Rows are points. To make a cloud, some directions were put in groups of two or more. Within a group, all points are equally far from the middle, so they leave a hole (a ring in 2 directions, a hollow ball in 3). The other directions are filled evenly. Then the cloud was stretched, turned, moved and blurred a little. How many holes are there, and how many directions does each take, smallest first?

Cloud:
[[ 0.34 -0.43]
 [ 0.09 -0.53]
 [-0.16  0.33]
 [-0.10 -0.42]
 [-0.71 -0.42]
 [-0.18 -0.15]
 [ 0.38 -0.03]
 [ 0.39  0.24]
 [-0.42  0.75]
 [ 0.09  0.63]
 [ 0.26 -0.62]
 [-0.15  0.12]
 [ 0.56 -0.21]
 [ 0.37 -0.54]]
Holes: 0

Cloud (14 x 2):
[[-0.07  0.38]
 [ 0.19  0.41]
 [-0.31  0.22]
 [ 0.66 -0.11]
 [ 0.56  0.22]
 [ 0.47  0.29]
 [ 0.42 -0.54]
 [-0.48 -0.36]
 [-0.33 -0.56]
 [-0.19  0.32]
 [ 0.52  0.25]
 [-0.27  0.27]
 [ 0.33 -0.62]
 [-0.37 -0.55]]
Holes: 1 (2)

Cloud (13 x 2):
[[-0.12  0.24]
 [ 0.81  0.25]
 [ 0.44 -0.06]
 [-0.36  0.01]
 [-0.39 -0.11]
 [-0.63  0.36]
 [ 0.00  0.95]
 [-0.42  0.08]
 [ 0.20  0.37]
 [-0.29  0.22]
 [-0.18 -0.77]
 [ 0.17  0.24]
 [ 0.38 -0.19]]
Holes: 0

Cloud:
[[-0.12  0.32  0.56]
 [ 0.15  0.38  0.37]
 [-0.59  0.33 -0.11]
 [ 0.14 -0.63  0.18]
 [-0.38 -0.46  0.40]
 [-0.04  0.51  0.34]
 [-0.28  0.59  0.13]
 [-0.46  0.08 -0.60]
 [-0.68 -0.26 -0.16]
 [-0.43  0.47 -0.23]
 [ 0.46 -0.01 -0.38]
 [ 0.10  0.47 -0.38]
 [-0.16 -0.13  0.62]
 [-0.28 -0.69 -0.52]
 [ 0.32  0.34 -0.26]
 [ 0.30 -0.52  0.13]
 [-0.13  0.08 -0.76]
 [-0.33  0.24 -0.59]
 [-0.34 -0.55  0.35]
 [-0.28 -0.56  0.35]
 [-0.48  0.26  0.48]
 [-0.45  0.30 -0.44]]
Holes: 1 (3)

Cloud, 19 rows:
[[-0.54  0.40 -0.17]
 [-0.67 -0.42 -0.43]
 [-0.22  0.27  0.11]
 [ 0.15  0.47 -0.65]
 [ 0.21  0.23  0.34]
 [-0.58 -0.32 -0.61]
 [ 0.50 -0.27  0.16]
 [ 0.17  0.03 -0.53]
 [-0.16  0.14  0.20]
 [ 0.05 -0.32 -0.10]
 [ 0.48 -0.27  0.13]
 [-0.62 -0.36 -0.54]
 [-0.68  0.30 -0.15]
 [ 0.01  0.44  0.12]
 [ 0.53  0.78 -0.23]
 [ 0.25  0.39 -0.61]
 [ 0.34 -0.25  0.29]
 [ 0.10  0.61 -0.62]
 [-0.66  0.30 -0.14]]
Holes: 1 (2)

Cloud (29 x 4):
[[-0.26 -0.04 -0.73 -0.35]
 [ 0.31  0.47 -0.09  0.17]
 [ 0.59 -0.23  0.19  0.05]
 [-0.30  0.01 -0.29 -0.06]
 [ 0.47 -0.35  0.46  0.30]
 [ 0.25 -0.24 -0.36 -0.39]
 [ 0.36 -0.68  0.03 -0.12]
 [ 0.36 -0.35  0.25  0.19]
 [ 0.33 -0.12 -0.28 -0.57]
 [ 0.29 -0.58  0.16  0.15]
 [-0.27  0.59 -0.15 -0.30]
 [-0.67 -0.40  0.37 -0.09]
 [ 0.39 -0.19  0.65 -0.21]
 [-0.03  0.11 -0.70 -0.30]
 [-0.35 -0.77  0.65  0.54]
 [-0.07 -0.17 -0.02  0.07]
 [-0.08 -0.76 -0.18 -0.98]
 [-0.18  0.40  0.34 -0.44]
 [ 0.45  0.20  0.25 -0.75]
 [ 0.46 -0.27  0.14 -0.85]
 [ 0.22  0.37  0.40 -0.71]
 [ 0.59 -0.79  0.16  0.02]
 [-0.32  0.41 -0.01 -0.49]
 [-0.27  0.18  0.12  0.68]
 [ 0.03  0.15 -0.46 -0.10]
 [-0.01 -0.87  0.32  0.35]
 [ 0.00  0.63  0.15 -0.03]
 [-0.39 -0.52  0.10 -0.44]
 [-0.30  0.51  0.21  0.09]]
Holes: 0

Cloud:
[[-0.44 -0.65 -0.11  0.15]
 [ 0.21  0.69  0.65  0.19]
 [-0.57 -0.55 -0.02  0.15]
 [ 0.24 -0.36 -0.26  0.46]
 [ 0.16 -0.59 -0.52 -0.31]
 [ 0.02 -0.66 -0.53 -0.22]
 [-0.34 -0.09  0.04 -0.69]
 [ 0.53 -0.16  0.01 -0.35]
 [-0.28 -0.21  0.49 -0.50]
 [-0.31 -0.59 -0.54 -0.34]
 [ 0.07  0.54 -0.33 -0.01]
 [-0.08  0.47 -0.42  0.15]
 [ 0.21 -0.02  0.15  0.73]
 [-0.73  0.02  0.43  0.25]
 [ 0.19 -0.57 -0.47  0.11]
 [-0.28 -0.71 -0.31  0.08]
 [-0.42 -0.24 -0.41 -0.56]
 [ 0.11 -0.40  0.58  0.22]
 [-0.22 -0.51 -0.48 -0.52]
 [ 0.38  0.37  0.66  0.32]
 [-0.09 -0.35  0.05 -0.71]
 [-0.35  0.38 -0.38  0.24]
 [ 0.19  0.11 -0.22  0.61]
 [ 0.02  0.64 -0.18 -0.14]
 [-0.37 -0.30  0.61 -0.17]
 [-0.48  0.34  0.59 -0.25]
 [ 0.01 -0.37  0.53 -0.33]]
Holes: 2 (2, 2)

Cloud:
[[-0.04 -0.01  0.04 -0.85]
 [ 0.48 -0.42  0.61 -0.16]
 [-0.04  0.12  0.13  0.70]
 [ 0.50 -0.30  0.31 -0.74]
 [ 0.59  0.13 -0.51  0.14]
 [ 0.35  0.04  0.65 -0.61]
 [ 0.59  0.34 -0.40  0.19]
 [-0.42  0.28  0.45  0.18]
 [-0.51  0.06 -0.07 -0.04]
 [ 0.39 -0.15  0.53  0.47]
 [ 0.30 -0.44 -0.45  0.05]
 [-0.21 -0.25  0.42 -0.61]
 [-0.02  0.17  0.60  0.48]
 [ 0.83 -0.30  0.04  0.07]
 [ 0.23 -0.72  0.04 -0.26]
 [-0.31 -0.43  0.38  0.17]
 [ 0.78 -0.34 -0.13  0.04]
 [-0.03  0.39 -0.50  0.13]
 [ 0.19  0.34 -0.48 -0.46]
 [-0.07  0.59 -0.24  0.29]
 [ 0.43  0.20  0.75 -0.28]
 [ 0.16  0.81  0.12  0.13]
 [-0.34 -0.32 -0.12  0.25]
 [-0.19  0.61  0.34  0.29]
 [-0.27  0.61 -0.01 -0.30]
 [ 0.67 -0.32  0.40 -0.44]
 [-0.21 -0.12  0.34  0.56]
 [-0.07 -0.27  0.72  0.08]
 [ 0.24 -0.56 -0.18  0.29]
 [ 0.88  0.29  0.10  0.00]]
Holes: 1 (4)

Cloud (56 x 6):
[[ 0.37 -0.12 -0.21 -0.42 -0.59 -0.24]
 [ 0.10  0.40 -0.45 -0.09 -0.53  0.44]
 [-0.39  0.15 -0.64 -0.18  0.15 -0.57]
 [ 0.28  0.15 -0.16 -0.66 -0.49  0.05]
 [ 0.67 -0.34 -0.05  0.05  0.24 -0.28]
 [-0.30  0.08  0.63 -0.14  0.67 -0.32]
 [ 0.32 -0.54  0.56 -0.11  0.14  0.12]
 [ 0.28  0.56 -0.21  0.27  0.00 -0.55]
 [ 0.08 -0.27  0.47  0.00  0.48 -0.56]
 [-0.09  0.02 -0.04  0.23  0.27  0.88]
 [-0.34  0.15 -0.03 -0.35  0.95 -0.33]
 [-0.14  0.96  0.44  0.11 -0.02  0.05]
 [-0.66  0.21  0.28 -0.36 -0.07  0.37]
 [ 0.24 -0.20  0.35 -0.55  0.32  0.57]
 [-0.36  0.14 -0.57 -0.50 -0.45 -0.27]
 [ 0.52 -0.36  0.45  0.52  0.20  0.06]
 [ 0.04 -0.16  0.44 -0.11 -0.23  0.71]
 [-0.54  0.70  0.13 -0.58  0.28  0.23]
 [ 0.34 -0.55  0.49 -0.56  0.54 -0.12]
 [ 0.25 -0.04  0.34  0.22  0.76 -0.26]
 [ 0.78  0.47  0.13  0.30  0.25  0.16]
 [-0.75 -0.02  0.20 -0.27 -0.12  0.09]
 [-0.33  0.21 -0.17 -0.10  0.74  0.22]
 [ 0.43  0.33  0.41  0.00  0.73  0.00]
 [-0.17  0.08 -0.42  0.46  0.62 -0.18]
 [ 0.07 -0.25  0.19 -0.35  0.21 -1.03]
 [ 0.10  0.12  0.46 -0.37 -0.46 -0.75]
 [ 0.29 -0.69  0.25 -0.06 -0.12 -0.15]
 [-0.41 -0.31  0.39 -0.63 -0.02  0.37]
 [-0.74  0.10 -0.09 -0.14 -0.34 -0.40]
 [-0.58  0.23  0.18  0.36 -0.11 -0.21]
 [-0.21  0.29 -0.09 -0.88 -0.54  0.12]
 [ 0.51  0.15  0.38  0.64  0.62  0.20]
 [-0.33  0.31  0.47  0.32 -0.07 -0.33]
 [ 0.02  0.24 -0.17 -0.27  0.39 -0.91]
 [-0.23  0.02 -0.40  0.34  0.61 -0.26]
 [ 0.33 -0.15 -0.57 -0.17 -0.09  0.18]
 [-0.41  0.62  0.32  0.20  0.36  0.39]
 [-0.30 -0.06  0.24  0.16  0.20 -0.70]
 [ 0.67 -0.26 -0.08  0.05  0.29  0.40]
 [-0.14  0.26 -0.08  0.00  0.87 -0.26]
 [ 0.09  0.92  0.42 -0.07  0.20 -0.01]
 [ 0.47  0.38  0.18 -0.08 -0.73  0.41]
 [-0.38  0.88 -0.05 -0.32  0.15  0.09]
 [ 0.43  0.24  0.04 -0.55 -0.51  0.05]
 [-0.40  0.45 -0.12 -0.03 -0.29 -0.75]
 [-0.30  0.54 -0.32  0.52 -0.43 -0.43]
 [ 0.27 -0.23  0.71 -0.42  0.16  0.43]
 [ 0.21 -0.61  0.52 -0.41  0.20 -0.49]
 [-0.22  0.02 -0.17  0.37  0.12 -0.74]
 [-0.15 -0.57 -0.23 -0.43 -0.47 -0.29]
 [ 0.00  0.81  0.25 -0.38  0.50 -0.23]
 [-0.51  0.12  0.08 -0.31  0.79  0.13]
 [-0.34  0.21 -0.70  0.41 -0.35 -0.30]
 [ 0.84  0.32 -0.16  0.41 -0.15 -0.05]
 [ 0.44  0.24  0.53 -0.39 -0.07  0.60]]
Holes: 2 (2, 3)

Cloud (47 x 6):
[[-0.06  0.21 -0.34 -0.55  0.32  0.86]
 [-0.24 -0.46  0.22  0.31  0.00 -0.11]
 [ 0.28 -0.13  0.40 -0.78 -0.32  0.14]
 [ 0.16  0.22  0.17 -0.22  0.16 -0.54]
 [ 0.76  0.18 -0.22 -0.72 -0.38 -0.18]
 [ 0.08  0.65 -0.03 -0.28  0.48  0.28]
 [ 0.54  0.36 -0.06 -0.15  0.62  0.10]
 [-0.68  0.37 -0.31  0.56  0.16  0.59]
 [ 0.66  0.37  0.06 -1.08  0.20  0.00]
 [ 0.43 -0.36  0.05 -0.24 -0.58 -0.32]
 [-0.50  0.46 -0.50 -0.43  0.06  0.76]
 [ 0.36  0.30  0.15  0.69 -0.06  0.23]
 [-0.12  0.11  0.14  0.47 -0.54 -0.54]
 [-0.69  0.42 -0.44 -0.38  0.23  0.60]
 [ 0.26  0.29 -0.06 -0.61 -0.62  0.14]
 [ 0.22 -0.21 -0.02  0.27 -0.52  0.35]
 [-0.04  0.11  0.04  1.09 -0.12  0.04]
 [ 0.70 -0.03  0.06 -0.39  0.37  0.41]
 [ 0.14  0.53 -0.47 -0.57 -0.16  0.62]
 [-0.76  0.41 -0.36  0.23  0.29  0.65]
 [-0.03  0.25  0.57  0.11 -0.31 -0.25]
 [-0.08 -0.25 -0.28  0.48  0.20  0.09]
 [-0.42 -0.02 -0.30 -0.11  0.37  0.69]
 [ 0.27  0.41 -0.27 -1.09  0.27  0.53]
 [ 0.51  0.18  0.28 -0.27  0.05 -0.65]
 [ 0.54  0.06  0.50  0.52 -0.41 -0.04]
 [ 1.02  0.02  0.35 -0.33 -0.29 -0.68]
 [ 0.14 -0.01 -0.59 -0.07  0.22  0.30]
 [ 0.23 -0.18  0.42  0.21 -0.12 -0.75]
 [-0.29 -0.13  0.00  0.14 -0.22  0.67]
 [ 0.49 -0.31 -0.21  0.17 -0.19  0.20]
 [ 0.34  0.18 -0.28 -0.70  0.43  0.67]
 [ 0.48  0.09  0.54 -0.32 -0.51  0.03]
 [-0.24 -0.01 -0.08 -0.78 -0.05  0.01]
 [-0.09  0.21 -0.06  0.31 -0.39 -0.53]
 [ 0.09  0.59 -0.22  0.30 -0.11 -0.24]
 [ 0.89  0.23 -0.10 -0.08  0.46  0.02]
 [-0.07 -0.30  0.34  0.21 -0.13 -0.59]
 [ 0.45  0.49 -0.27  0.23  0.21 -0.24]
 [-0.51  0.11  0.05  0.23 -0.62 -0.13]
 [-0.63 -0.12  0.00  0.36  0.12  0.56]
 [ 0.44 -0.05  0.23  0.98 -0.15 -0.30]
 [ 0.07  0.27 -0.69 -0.20 -0.10  0.26]
 [-0.30 -0.20  0.20  0.82 -0.60 -0.23]
 [ 0.88 -0.02  0.17  0.11  0.36 -0.04]
 [-0.07  0.28 -0.33  0.12 -0.06 -0.40]
 [-0.04 -0.32 -0.01  0.90 -0.14 -0.20]]
Holes: 3 (2, 2, 2)
